Each point is reached from the start by the listed moves, each made once or not at all, plus a little noise. Is the number of moves made odd or even? Then give how often each move was made.

Moves:
(1): [ 38 -24 -64 -44  46]
(2): [ 15  46  35  19 -22]
Start: [-22  10  37 -14   4]
Points:
[ -5  56  71   5 -16] => odd (0, 1)
[-21  13  40 -16   4] => even (0, 0)
[ 15 -13 -28 -58  53] => odd (1, 0)

Moves:
(1): [ -4 -32  35  -7  25  17]
(2): [ 20 -29   1  13  32   4]
(3): [  0  23  44   0  38 -16]
(4): [-24  -4 -30  48  39 -31]
(5): [-13  -4  10 -40  -5  -9]
(6): [-13  38 -23 -30   7  28]
Start: [ 12 -23  21 -16 -16 -17]
Points:
[-20   2  26 -28  95 -41] => odd (0, 1, 1, 1, 1, 1)
[-29 -63  34 -13  42 -40] => odd (1, 0, 0, 1, 1, 0)
[-38   8 -23 -38  27 -27] => odd (0, 0, 0, 1, 1, 1)
[ 18 -14  -3 -33  25  14] => even (0, 1, 0, 0, 0, 1)
[  5 -18   7 -73  19   6] => odd (0, 1, 0, 0, 1, 1)

Moves:
(1): [ -9   3  -3  19  18  24   4 -18   6 -23  -2  -2  18  15]
(2): [ -7   5  -8  17   1   0  16  27   1 -25  18   5  25 -12]
(3): [ -1  -3  17   3 -11 -31   2 -10  13  -9 -18  28   8   7]
(4): [ -8 -28   2   7  36   4 -14  -2  16  24   3 -14  10   2]
(5): [ 14  14  -4  17  22   3   3 -29   4  -7 -12  -4  -8 -16]
(6): [ 22  -3   9  19  12  43 -28  -6   5 -17  -1   1  -8   4]
(7): [-21  -8  -3  30 -15   0 -20  11 -17  33 -27 -27  -4   7]
(8): [ 36 -11 -14 -16 -16   0 -13  11 -65 -14 -21   3 -49  11]
(9): [-39  -9   5  40  -5  -6  -3   4  32 -29 -15  -2   5 -18]
(10): [ 20  -5 -23 -29 -12  -6  -9   1 -18   3 -10  18  -7  -7]
(11): [  8 -10   3  -4 -10  -4  19  10   3 -14   8  -6   6  -1]
Start: [ -3 -11 -10   7   1   6   2   2  -2  16 -32  -4  -5  22]
Points:
[ -3 -21  -2  50  47 -17   8 -13  32  -3 -43  10  31   2] => even (0, 1, 1, 1, 1, 0, 0, 0, 0, 0, 0)
[ 31 -51 -27  95  52  76 -29   6 -47 -30 -66 -48 -14  35] => even (1, 1, 0, 1, 1, 1, 1, 1, 0, 0, 1)
[ 60 -38   5  10 -23  12 -17   6 -47 -38 -63  23 -48  42] => even (0, 0, 1, 0, 0, 1, 0, 1, 0, 0, 1)

Moves:
(1): [ 33  -8  18   9  -8  24   3 -10  14  21  -5 -12  37  -1 -18 -30  10 -21
  11  -8  11]
(2): [  8  10  -3  -7   2   5  -3  -9  -8  16  -4   6 -16   7   0  -3   7  -6
  -9   4   7]
(3): [ -4  -5  10 -16  -2   6  10   1  10 -23  25  -9  -2   6 -22   6  -6  -8
  -4  13  -7]
(4): [  8  -2   4  10  -1  -4   1  -1   2  -5   3  -7  -5   7   4   3   1   6
  -2   6 -14]
(5): [ 14  28 -24  18  -6  21  16   2  10 -15 -27   7 -11 -15   1  10  -9   6
 -23   0   3]
(6): [-15  16  14  15 -22  -8  10   5   6  14  27   1   7  -1 -11 -14  13 -13
   6   0  26]
(7): [-25 -33 -18   3   2 -21  -5 -14 -32  13  -7  19  10 -11  -8 -12  17 -31
  -6  11 -14]
(8): [  5  -6 -20  10  -6  -5   9 -11   3 -13   5   1   1   4 -11  -3  -6 -17
   7   0  -1]
(9): [ -5   2   4  -5  -5   3   1  14  -2 -15  -1  -5  -5   1   5 -10   4 -14
  -1  -6   6]
(10): [ 12   1   1   8  13 -10   8  11  15 -11 -14  14  -7  -2  18  15  -5   0
  12  -3 -13]
(11): [ 18   0  -1   3   1  -6  10 -11  20  -1  10  12  -4   0   1  -8  -5   8
   0   0  -2]
(12): [  1  14  -9  15   0 -19 -14   6  -8  -8  -2  12   3   5 -11   2   8   0
  -6 -18 -14]
(13): [-12   4 -13 -12  11   5  14 -15   3  -5   7  -4   0   0  14  -7  34 -13
  11 -18 -25]
(14): [  0   6 -13   6   6  18   2  26   4  -5  13   6  23 -11   5   6  -2  -5
  -4  12   7]
(15): [ 10   0 -11  -4   1  -8  -2   4   2 -13  -6  -6  -4 -18  11  -7  12   2
   1  13  21]
(16): [  3  -4  -4  -8  -2   5  14   8  10 -13  16  18   6   4   6  15   3   2
  -5   6   3]
(17): [  9  -5   0   6   8   0 -10  -7  -3 -14   9 -20 -25  -2   1  -2  13  -9
  -2  -6  13]
(18): [ -6  17  12  -3 -10  -5   7  -5 -26   6  20 -11  -5  -1 -17  -4   8   5
  -7  -9 -10]
Start: [-13 -13  -1  -1   2  -9 -11  12 -10   7   1 -22  25  -9  -5  18   4  13
  -6  16   9]
Points:
[ 45   9 -52  23  21   2  10  12  19  -9  -3  -4  61 -25   3 -10  61 -47
  18  -4   1] => even (1, 1, 0, 0, 0, 0, 0, 1, 0, 1, 0, 1, 1, 1, 1, 0, 0, 0)
[ 70  13 -59  10  10  52  40 -19  44 -46  26 -40  26 -36 -25 -20  51 -49
 -17  26  37] => even (1, 1, 1, 0, 1, 0, 0, 1, 0, 0, 1, 0, 1, 1, 1, 0, 1, 0)
[-26 -13 -10   0 -36  -5  37 -25 -42  34  56  -7  62  -4 -43 -52  94 -95
   2  -3  13] => odd (1, 1, 0, 0, 0, 1, 1, 1, 1, 0, 0, 0, 1, 0, 0, 1, 0, 1)
[ 14 -10  10  58 -12 -60 -13   2 -40  11  22 -33  35 -31 -35 -30  80 -46
   5   1  15] => odd (1, 0, 0, 1, 0, 1, 1, 0, 0, 1, 0, 1, 0, 0, 1, 0, 1, 1)
[-32 -34 -37 -10  25 -22 -15 -33 -52  18   9 -21  -7 -14   5  -6  74 -45
  -9  10 -10] => even (0, 1, 0, 0, 0, 0, 1, 0, 0, 0, 0, 0, 1, 0, 0, 0, 1, 0)

Moves:
(1): [  2 -16   9   8  14  -3   0   2  17  10   0   9  -4 -16  26   4  12 -17
  -6  -8  -7   1 -19  12]
(2): [ 17   6 -19 -11  -4 -16 -19   3   1  -2  10 -16   8  -5   3  -4  10 -20
  -4  -8   2 -13  -5 -17]
(3): [  7  -2  -1 -11  -6  -2  17  -2   2 -10   5   4  -1   0  -2  -7   8   2
  -5  -7   7  15  -3   0]
(4): [-16   1   5   2  16  20  -4   0  -4 -10  -9  15   7  19   5   3  36 -13
  -8   1   3  10   9   8]
(5): [-18   3   9   6   3  -2  -5  -3  16   3  -9  -5 -19   7   1  -5  -6   0
 -19  -6  -6   5   6  -8]
(6): [  6   6  12   2   5  -8   5  11  -3   0   2  11   2  12 -10   6  18   4
   6  13 -13  -6  -8 -14]
(7): [  9   2 -15   6   0 -15   6   2   1 -18 -17  -7  -4  -7  11  -9   3   1
 -15  12   9  10  -2   8]
(8): [-22  14  -5 -12 -10   8  -3   0   9   9  -9  -8  -9  17  -2 -10   6  -7
  23  -8  13  16   9 -11]
(9): [ 10   7   8  -3   8   6 -14   2   4  19  -1  15   7   6  -9  -2  -3  -7
  -3  15   2  11   0   4]
(10): [  6  -4   4 -27  -4   2  -2   5  -6  -2  10   4  13   0  19   1  -6   4
  -8   5  10  -2   2   5]
(11): [  5  -4  -1   4  -7  -3   8  17   7  12   4  12  10  13  11  13   0  -1
   7  -2   3  12  14 -29]
(12): [  3  -3  -9  -1 -12  18  15  -4   4  17   1   3  -1   8   2  -2   6 -10
  -6  17 -13 -29   1   6]
(13): [  8   7 -10 -11 -16   4 -11  -9  -2  -3  10  -4   0   3  -1   5   4   3
   4  12 -13  10  -3  -5]
(14): [ 13  -7  -4 -11  19  13   5   2  11  -4  12  -9 -14  -7   0   0 -11  24
   3   0   0 -16  -2 -22]
(15): [  3  10   2   3  -8   1 -13  -3   9  -2 -11   3   1  -6  -2  -7   4  -3
   6   2   6  -3  12   4]
(16): [ -7  14 -14   3   4  -9  12  -9 -14   7  -2   3   5  -7  16  -1  -5   3
 -12   0 -11   2  -7 -15]
(17): [  7   6 -11  -7  -1  -8  13  -3 -12  -7  10 -26  -6  -4  19   3 -13  -3
  -5  10   3  -4  14  11]
(18): [  9  -5  14   2   6  10   8 -14   2  -7   6 -19  22  -9   5   1   7  -7
   4  -2  10 -16  -2  -6]
(19): [ -9   4   0  20   1   9  -9   7   2 -15   6  19   4   7  12   7  -4  -5
   2   3  14 -11   6   2]
(20): [-17  -6   7   3 -26  13  -7  15   6  -6   5  -8  -6 -19  10  -7   7  -1
   4  25   1  -1   5  11]
(21): [-18   1   8   8   4   2  -7  -6   2  -8 -24 -12 -16 -14  -8  27  -3  -7
  10   4  -2  -2  -6   5]
(22): [  3  10  18   6 -13  31  -6  29 -13  -6   5   0   2   3  -1   2  11   9
   0  -9   3   8 -17   1]
(23): [  6   8   3  -7  10  -1   8   5   7 -26   2  -7   1  -1   1 -18 -19  -4
   7   2 -11  -4  -1  -1]
(24): [-17  11   4   9   5   7 -10   9  31  11   3   1  11  12 -15  -3  19   2
   8  -3  -6   0   2   3]
Start: [-14  10  -1  -1   9 -10   1  17   5  -8 -11   6 -17  14  21  -7   4  10
  10  -9  -6  20  25  -7]
Points:
[-47  91  14 -12 -10  60 -13  56   9 -20 -24  33 -14  74  69  18  27 -27
   9  50 -18  29  57 -42] => even (0, 0, 0, 1, 1, 1, 0, 1, 1, 1, 1, 1, 1, 0, 1, 1, 1, 0, 1, 0, 1, 1, 1, 0)
[-48  42  28   2  -4  85 -11  30  37 -30 -53 -50 -52   7  51 -10  48 -15
   6  54  23   5  52   6] => odd (0, 0, 0, 1, 1, 0, 1, 1, 1, 0, 0, 1, 0, 1, 1, 0, 1, 1, 0, 1, 1, 1, 0, 0)
[-47  46 -23  16  -4 -18 -17  25  36 -24 -51  -7 -54  41  29   2  33 -30
   4  14  -5 -12  26 -35] => even (0, 1, 0, 0, 1, 1, 1, 1, 0, 0, 0, 1, 0, 0, 0, 0, 0, 0, 1, 0, 1, 0, 0, 0)
[  1  72  -3 -44  20  45 -35  61  37  -9  31  29   9  49  79  -9  91 -14
  10   8   8  35  17 -45] => even (1, 1, 1, 1, 0, 1, 0, 1, 1, 1, 0, 0, 1, 1, 1, 1, 1, 0, 1, 0, 0, 1, 0, 1)
[-20  34   3  26  44  46  20  43  66 -38  -3   6   1  10  95  21  55 -23
  10  91 -39 -17  26 -31] => odd (1, 0, 0, 1, 0, 1, 1, 0, 1, 0, 1, 1, 1, 1, 0, 1, 1, 1, 1, 1, 1, 0, 1, 1)
[-46  44  10  27  24  -5 -19  40  66 -28 -18  -2 -27  40   7   5  27 -31
  12  14 -41 -39  20 -28] => even (0, 1, 0, 0, 1, 1, 0, 0, 0, 0, 0, 1, 0, 0, 0, 0, 0, 0, 1, 0, 1, 0, 1, 1)

Moves:
(1): [  9  -4 -13 -11  -7  -6   1  -3 -16  21  16   0  -6   9 -12 -15   2 -18
 -23   1   2   3 -16   1  -9 -24   1]
(2): [-3 -4 -3  9 -3 -1 -9 10  5  8 -5 -7 12 -3  3 -2 -1 -7 12 14 -5 -3  2 -3
  0 -2 -7]
(3): [  2   2  -6   3  -4  11 -10  -4   1  -3  12   8  -8   1   3   5   4  -1
   7   6  10  -5  -3  -4   0   4   5]
(4): [-12  -7 -12   0  -3  -4   3   5   5   6  18   0   5   5   2  -3  -2   8
  -4 -14   5  -8   2  -1  -3  11   6]
(5): [ -6  14 -11  11  -6  -4 -12   9  18  -8  24  11 -12   7  -5   4  -6  -2
  24  -1   2   4  14   7  -9   0   9]
(6): [ 14  -5   6   0  -5   8  -6  -3   4   4  -4   1  -2   3   5   9  -2  -3
 -10   1 -12   5   1  -7   2  11   8]
(7): [ 11  -9 -11   0  -2   2  -5 -11   8 -10  -4   3  -4   1  -2  10  14   2
  -5  -8  -7   1  -1  -6 -12   6   5]
(8): [-12   2 -13   2  -3 -10  24  21   9 -21  14 -14   6   9  -2 -16 -11 -15
 -17  -7 -27  17  -1   2  23  -4   4]
(9): [ -3   1 -11   8  -1   5   3  -4  -9   5  -2  -4 -19   9   2  -7   2  -5
  14  -2   1   9  -6   3  -1   2   7]
(10): [ 10  13 -11   0  -2   2  -7  -2   9   3 -18   4  -3 -14  -4   0  -8   4
   3  12  -6   3  -4 -13  -2  -2  11]
(11): [  5  -5  10 -11  18  -5   0  -4  -9  -9 -16   2   4  -1   7  16  -7  -3
  -5   3  -3   8  -1  -8   2   1   3]
(12): [  0   6   0   8   3  -1  11  -8 -12  16  12   4   4  -8  11 -10  -6 -21
 -14  13   1  -3  -3  -8 -15  -5 -13]
(13): [  4  -1  -5 -10  -4  11 -12  -8  -1  11  13   1  -5  -5  -7   4   4  10
   5   4   1   6  -3  -8 -12  -5   1]
(14): [ 21 -10   4   3   3 -13  -5   5   0  -7 -15  -8  13 -18   8  -1   8  -5
 -13  17 -22  14  -1   4  16  -1   7]
(15): [  4   2   3 -13   3  -1  11   6   5  -3  -1   1   5   2  -1  15  15  -9
 -17   4   4   2  -1  10   1 -10  12]
(16): [ 10  -6 -10  23  -6   4   8   4 -13  -5 -15  -2 -14  -4   1  16   8  10
   1  13   5   9   3  15   6 -12  -8]
(17): [  9  -8 -10  -2 -16  -2   8   3   8  -3  -1 -10   7   6   0  -1   6  16
   5   2  -3  -4 -15  22  -9   5  14]
(18): [  6  -6   3  11  -4   6  -3  -2 -10  -7  -7   6   7  -5  -4  16  11  -7
  11   6  -9   0  -5  -5  -2   4   7]
(19): [  9  11   3 -15   5   3  -3   5 -12  -8 -10   6   9  -6   5  19   1 -14
   7  -2  -2  11 -11  -2  -6  22   1]
(20): [  5  -1   0  -1   4   5   9  11   2  10   8   5   7   5   5   5   7  -9
  18  -1   0   0 -11   4  -3   2  -9]
(21): [  1   0  -5 -10  -7   7 -10 -13   4   6   2   8   2  -8   3   7   3   4
  10  -5 -11 -11  -2   4   2   8   1]
(22): [  1  -2   5 -10 -10  -3  -8   3   5 -10  -7   2  -2  -3  14   2   1  -8
   5  -1 -12  15  -2 -11   4  -9   2]
(23): [-14 -19   7  14  -8  -5 -19 -16  10  26   0   5  16  -3  -3  -1   4   9
   8   4   6   3 -19  -9 -12  17  -8]
(24): [-12  -7   4  -2   7   1   2  10   3   3  -5  13  28  19  -4 -10  -9  -4
   3   1  11  20   5  -6   3   3  11]
Start: [  5 -12 -17  -4   2   0  12 -23   8  -3   0  -4  -4  -2   7 -15  -1  -8
   8 -12  -8  -5   9 -14   7   7  12]
Points:
[ 39  -2 -58  31 -25  -5  27   9  31 -23  29   1  15 -18  20 -12   4 -46
  31  34 -63  22 -21  -6   5  11  47] => odd (0, 0, 1, 0, 1, 0, 0, 1, 0, 1, 0, 1, 0, 1, 0, 0, 1, 1, 0, 1, 0, 0, 0, 0)
[ 23 -27 -41  27 -16  -8 -10 -12  29   2  20  14  55 -29  29  18  25 -73
  48  20 -83  28 -30 -28 -11  52   8] => odd (0, 1, 0, 0, 1, 0, 1, 1, 0, 0, 0, 1, 0, 1, 0, 0, 0, 1, 1, 1, 1, 0, 1, 0)
[ 57 -29 -38 -11  14 -10  43   4   3 -36 -40   8  71 -15  29  13   4 -65
   1  24 -75  60 -38 -30   3  35  54] => odd (0, 0, 0, 0, 0, 0, 1, 1, 0, 1, 1, 1, 0, 1, 0, 0, 1, 1, 1, 1, 0, 0, 0, 1)
[ 22 -24 -58  48 -11  12 -16 -12  -2  41   3  36  29 -20  15  17  13 -33
  70  37 -14  62 -29 -37 -32  42  31] => odd (0, 0, 0, 1, 1, 0, 0, 0, 1, 1, 0, 1, 1, 1, 0, 1, 0, 1, 1, 1, 0, 0, 1, 1)
[  9 -65 -42  14 -10  -2  -9 -21  37  25 -31  18  74   8   9  15  13   2
  53  10 -21  16 -39 -40 -33  49  46] => even (0, 1, 0, 1, 0, 0, 1, 0, 0, 1, 1, 0, 0, 0, 0, 0, 1, 1, 0, 1, 0, 0, 1, 1)
[ 51 -12 -44 -42 -20  11 -35 -10  42   3   0  31  55 -25  50  39  -2 -40
  26  41 -50  47 -14 -39 -17  34  86] => even (0, 1, 1, 1, 1, 1, 0, 0, 0, 1, 1, 1, 1, 1, 1, 0, 1, 0, 1, 0, 1, 1, 0, 1)
[ 57 -25 -38 -40   4  23  -8 -33  -7   0  -7   3   7 -17  35  33  26 -15
  53  12 -36  22 -43  -2  -7  44  42] => odd (0, 0, 1, 0, 0, 0, 0, 0, 1, 0, 1, 0, 1, 1, 0, 0, 1, 0, 1, 1, 1, 0, 0, 0)
[ -1  -2 -62  -4  -5   3  20  10  29 -24  30  25   4   7  21   9 -19 -38
   0  18 -17  62  14 -40   6 -20  54] => even (0, 0, 1, 1, 1, 0, 0, 1, 0, 1, 1, 1, 1, 0, 1, 1, 0, 0, 0, 0, 0, 1, 0, 1)
[ 65 -38 -95 -12 -52  21  25  13   5  -2  -5 -13   0   8  14  37  45 -53
  14  10 -73  58 -58 -13 -16   1  68] => even (1, 1, 0, 1, 0, 1, 1, 1, 1, 1, 0, 0, 1, 0, 1, 1, 1, 1, 1, 1, 0, 1, 0, 0)
[ 31 -37 -60  30 -29   2 -55 -50  27  47   9  43  42 -22   1 -12  14 -55
  33  49 -38  18 -25 -49 -32  16  38] => even (1, 1, 1, 0, 1, 0, 1, 0, 0, 1, 0, 1, 0, 1, 0, 0, 0, 1, 0, 0, 1, 0, 1, 1)
[ 54 -61  -4   8   5   9 -17 -56  -2  30 -12  13  34 -33  27  32  32 -35
   4  28 -54  29 -33 -58 -29  37  14] => odd (0, 0, 0, 0, 0, 1, 1, 0, 0, 0, 1, 1, 1, 1, 0, 0, 0, 1, 0, 1, 0, 0, 1, 0)
[ 10 -30 -76   9 -41   7 -10  -3  30 -18  -5  15   8  23  27  19  14  -8
  79 -16 -25  34   3   9 -18  41  52] => odd (0, 1, 0, 1, 1, 0, 1, 0, 1, 0, 0, 0, 0, 0, 0, 1, 1, 0, 1, 0, 1, 1, 0, 1)

Moves:
(1): [  6   2   2  -7  13  -4   0  17 -13 -13   6  -1   7 -16  23  -6  -7  11
  -2  -1  12  -3  -9  13   8  -5  -3]
(2): [  4  13  21   4  12  23  -5   4   3   3  -3   0  -1   4   6  15  -6 -22
 -13   7   3   0 -18 -26   2  -4  -2]
(3): [  5  -5  -6  15 -13   3   1  -5  -3  16   1  11  -6  -4   7  -9  -2   8
  -2  11 -11   0  14  -9  -6   6  14]
(4): [  9  -3  -5   1 -15  -3   7   1   2 -15   3   6 -12  15   4 -11  16   9
   2 -17  12   6  -3   9   9  -2 -14]
(5): [  1  -7   5   4 -10  -4  -6   4 -15  -6  -5 -10   9 -18   3   7   9   9
   1  -1   7  17  -7 -17  12 -13 -10]
(6): [  8 -18   4  10  -9  10  -9  -3 -12  -7 -23  -7  -4 -12   3  -1   5   5
  19   8 -10  -2  10   6   4  -3   0]
(7): [-14 -12  11   7 -18 -18  24 -13  -8   1   1   5   4   7   9   6   0   5
  -5   5  15  -9 -25  -3  -7  12  -9]
(8): [  1   5  -6  -1  10  -2   0   5 -10  -9 -12 -14  -5   7   2  -8  -7  -2
  -1   0   8   5 -19   3  10  -2   5]
(9): [ -2  10  -5  -5 -11  -2  23  -4 -10  11   1   1 -13   3  -9  -2  -8  -3
 -11   3 -11  -4  -9  -2  -6  12   3]
(10): [ 17  -5  -8   6  20 -24  13   3  -4 -14  17  -3  11   3   2   0  16  -4
   8   3   5  -6  10   1 -14   3 -10]
(11): [ -4 -11   7  -4   4   4 -15  19   5  -1  11   5  -4 -11   2   3   5   4
   5   8   1  -4 -12  -7   8   0  -5]
(12): [ -3   9  -8  -3  -1  10 -14  11  -9  -6   5 -12 -15  -2  -6  -1   7   9
 -17 -10  22  -1  -8   6   2   3   8]
(13): [ -2   2  -5  14  18   3   7  16   7 -10  -3   1  -3  -6  -5   0   0  11
 -17   1   6  -8  10  -6   7   6 -17]
(14): [ -7  17  13   2   5  -8 -17  17  -3  12  20 -30   7  -3   6 -12  18  13
 -15   9   0   3  -4   5  10  -8   1]
(15): [  4  -9 -14 -14   8  16 -29   1  -4   2   5 -19  13   7  -9  14 -14 -15
  13 -27  18  -5  -3   1  11  -1   0]
(16): [  5   5 -18 -12  -6  -4 -12  -3  -2  -9   2   7  -8   1   0 -14  -6  -6
   7   4 -10  -2   4 -18   2  -5 -15]
(17): [  2 -15   9   5 -10 -13  -2  11  11   0  -6   8  10   0   8  13  10  -2
 -20  -4  -4  -8   4  -7  10 -11  -1]
(18): [  1 -12   2  -9 -11   2  14  -9  -4  13 -20  18   0 -11  -4  -8  -1   7
   4  12   1   4  -9   9  -2  18   8]
(19): [  0  -1  -1   9 -13  -6  -4  -8   3  -6  17 -16  14   6  -4 -15  -3 -14
   2  10  -1  10  -5   1  -4  -3   4]
(20): [ -2  15 -12   9  -3  -7   8   8 -13  10   0 -12  -3 -14   8  -6  -6 -13
  10  -1   7  -3  -5   1  -6  16   8]
(21): [  0   7 -21  21  -9  -6  -9 -13  -1   1   2  -3   1 -19  -4   9   2  -7
  -5   7   1  -9 -33 -15  12  -1   3]
(22): [ 15   4   2  26   2  -6  -9   7 -16  15   9  -2  -2   1 -14   3 -24  32
  17 -16   6  -8  20  12  10  17  12]
(23): [ -1  -2   7  -2  -1  -1  -3   3  -7   7   0  20  -1   8  -8   3   1  10
  -2   7  -5  15  -4  -5  10   9 -12]
(24): [ 14  -3   3   0   0   2  -3   2  13   5   5  -1  13  -2  -2  13   2  -1
  -5   9  -2  16  -7  -3  -4   8 -20]
Start: [ 10   8   3  -3   1   6  -6   1 -11   9  -7  -6   4   6   9 -10   6 -16
  -1  -8  15  17  -3 -17  20 -12 -13]
Points:
[ 43  31  16  62  -5   3 -31  66 -66  49  -8 -23   5 -54  11   8   0  57
 -88  25  47  39 -81 -59  95  24 -27] => odd (1, 1, 1, 0, 1, 0, 0, 1, 1, 0, 0, 1, 1, 1, 0, 0, 1, 1, 0, 0, 1, 1, 1, 1)
[ 51 -16   1  62 -38 -51 -51  59 -64  14  53 -15  21 -46  24 -33  54  69
 -25   9  60  35 -48 -20  87   3 -19] => even (1, 0, 1, 1, 1, 0, 0, 0, 0, 1, 1, 1, 0, 1, 0, 0, 1, 1, 1, 0, 1, 1, 1, 0)
[ 46 -38 -34  14 -12  -1 -50  20  -7  24  14  -2  26 -33   2  25  33 -18
 -21   0  46   5 -46 -42  38  14 -16] => odd (0, 0, 1, 0, 0, 0, 0, 0, 0, 1, 1, 1, 0, 0, 1, 0, 1, 1, 0, 0, 1, 0, 0, 1)
